Each row is a point. The window is the flat piece filled in between its corners: a triangle in 3 columns, a solid with four corners in 4, and so on. A path goes straight from each point to the next, and from the last back to the first. After which points does the path pass through the window?

Window (4 x 4):
[[-0.31 -0.15  0.05  0.09]
 [ 0.41  0.16  0.17 -0.32]
 [ 0.69 -0.16  0.08  0.31]
 [-0.44  0.11 -0.25 -0.03]]
Path:
(1): [ 0.20 -0.37 -0.33  0.27]
(2): [-0.15 -0.25 -0.17 -0.29]
(3): [-0.21  0.18  0.11  0.04]
(4): [ 0.30  0.22  0.20 -0.19]
(5): [ 0.35 -0.08  0.00 -0.36]
(6): [ 0.72 -0.22 -0.15  0.16]
(7): [0.31 0.05 0.49 0.44]
(8): [ 0.24  0.68  0.30 -0.28]
(9): [ 0.41 -0.16  0.06 -0.25]
(10): [-0.14 -0.15 -0.07 -0.37]
(11): [-0.30  0.43  0.04  0.05]
(12): [-0.19  0.35  0.23  0.15]
(13): [ 0.00 -0.39 -0.09 -0.18]
(14): [-0.26 -0.25 -0.25 -0.31]
(15): [-0.15  0.50  0.06 -0.07]
(16): [0.09 0.21 0.32 0.29]
Through the window after points: 4, 6, 8, 12

Window, 8 rows:
[[ 0.30 -0.39 -0.16  0.27  0.05  0.50  0.06 -0.28]
 [-0.25  0.44  0.02  0.27  0.59 -0.18 -0.15 -0.03]
 [ 0.53  0.39  0.27 -0.33  0.03 -0.24 -0.25  0.17]
 [-0.13  0.00  0.43  0.50  0.01 -0.08  0.13  0.33]
 [ 0.07 -0.22  0.48  0.23  0.14  0.26 -0.06 -0.33]
 [-0.65 -0.24  0.27  0.06 -0.17  0.28  0.43  0.22]
 [-0.18  0.38 -0.44 -0.31 -0.17  0.15 -0.83 -0.10]
 [-0.30 -0.13 -0.48 -0.14 -0.32 -0.02 -0.30 -0.40]]
Path:
(1): [ 0.00 -0.32 -0.11 -0.15  0.05 -0.01 -0.20 -0.15]
(2): [-0.02  0.22 -0.08  0.25 -0.12  0.32 -0.14 -0.20]
(3): [-0.03  0.40 -0.22  0.09 -0.26  0.17  0.28 -0.52]
(4): [ 0.03 -0.24  0.01 -0.14  0.06  0.05 -0.59  0.08]
(5): [-0.19 -0.30  0.31 -0.18 -0.06  0.00 -0.36  0.68]
(6): [-0.02  0.02  0.11  0.33 -0.16  0.16  0.10 -0.37]
(7): [-0.18  0.49 -0.21  0.11 -0.02  0.24 -0.03 -0.32]
(8): [-0.26 -0.06 -0.12  0.05  0.12 -0.14 -0.23 -0.10]
(9): [-0.21 -0.63 -0.02  0.19  0.02 -0.05 -0.37  0.24]
(10): [-0.43  0.36  0.23 -0.05 -0.19  0.47  0.60 -0.11]
(11): [-0.20  0.55  0.01 -0.10 -0.13  0.11  0.05 -0.23]
(12): [-0.05  0.08 -0.10 -0.21  0.07 -0.21 -0.76  0.22]
Through the window after points: 1, 3, 7, 9

Window, 11 rows:
[[-0.31  0.04 -0.18 -0.05  0.18 -0.29 -0.12  0.18 -0.10 -0.47  0.07]
 [-0.01 -0.23  0.25 -0.52 -0.32  0.09 -0.09 -0.54 -0.16 -0.47  0.28]
 [ 0.26  0.27  0.31 -0.23  0.35  0.41 -0.39 -0.03 -0.13 -0.23  0.59]
 [-0.50  0.35  0.29  0.04 -0.26  0.11  0.36  0.41  0.37  0.15 -0.16]
 [ 0.49  0.21 -0.01 -0.14 -0.42 -0.22  0.15  0.28  0.04 -0.01  0.62]
 [ 0.21  0.01 -0.16  0.04  0.19 -0.21  0.29  0.17 -0.55  0.57 -0.52]
 [-0.12 -0.08 -0.11  0.02  0.01  0.18 -0.29  0.21  0.24  0.36 -0.09]
 [ 0.31 -0.42  0.12  0.61  0.00  0.15 -0.97 -0.11 -0.02  0.02 -0.35]
 [ 0.36 -0.13 -0.26 -0.17  0.23  0.08  0.03 -0.53  0.06 -0.55 -0.56]
 [-0.52  0.57 -0.05  0.00  0.08  0.61 -0.39  0.17 -0.13  0.01 -0.20]
 [ 0.15  0.05  0.09  0.47 -0.37 -0.27 -0.01  0.06  0.15  0.52  0.71]]
Path:
(1): [-0.15  0.49  0.38  0.04  0.06 -0.23 -0.34 -0.24  0.33  0.52 -0.11]
(2): [ 0.11 -0.09 -0.06  0.16 -0.23  0.04  0.14  0.10  0.01 -0.05  0.29]
(3): [ 0.05 -0.18  0.04  0.38 -0.13  0.34 -0.24 -0.03 -0.31 -0.37  0.30]
(4): [ 0.15 -0.16  0.20 -0.32 -0.07 -0.07 -0.43 -0.38  0.12 -0.04 -0.20]
(5): [-0.24  0.55  0.09 -0.29 -0.34 -0.04 -0.41 -0.08  0.21 -0.05 -0.32]
(6): [ 0.22 -0.38 -0.07  0.08  0.34  0.35  0.25  0.20 -0.25 -0.13  0.29]
(7): [-0.09 -0.17 -0.03  0.07  0.07  0.33 -0.23 -0.09 -0.24 -0.13  0.09]
(8): [ 0.34  0.38 -0.10 -0.20 -0.06 -0.17 -0.38 -0.22  0.20 -0.01 -0.25]
(9): [ 0.00  0.29  0.12 -0.17  0.24  0.02 -0.42  0.05  0.20 -0.09  0.16]
(10): [ 0.19 -0.29 -0.10  0.08 -0.14  0.41  0.08  0.01 -0.21  0.15  0.04]
(11): [-0.47 -0.60 -0.08  0.21  0.05  0.20 -0.26  0.10 -0.21 -0.41  0.45]
(12): [ 0.05  0.37 -0.08 -0.12  0.08 -0.31 -0.09  0.11  0.02 -0.18 -0.13]
(13): [ 0.20  0.41  0.27 -0.01  0.12 -0.39 -0.41 -0.36  0.18 -0.05  0.01]
(14): [-0.08 -0.41 -0.25  0.43 -0.45  0.30  0.19  0.49  0.04  0.61  0.54]
(15): [ 0.01 -0.15 -0.15 -0.15 -0.18  0.13  0.01 -0.01 -0.10 -0.01  0.15]
(16): [ 0.22  0.39  0.73 -0.06  0.12 -0.45 -0.13 -0.40 -0.33  0.06 -0.23]
Through the window after points: 1, 3, 9, 11, 13, 15
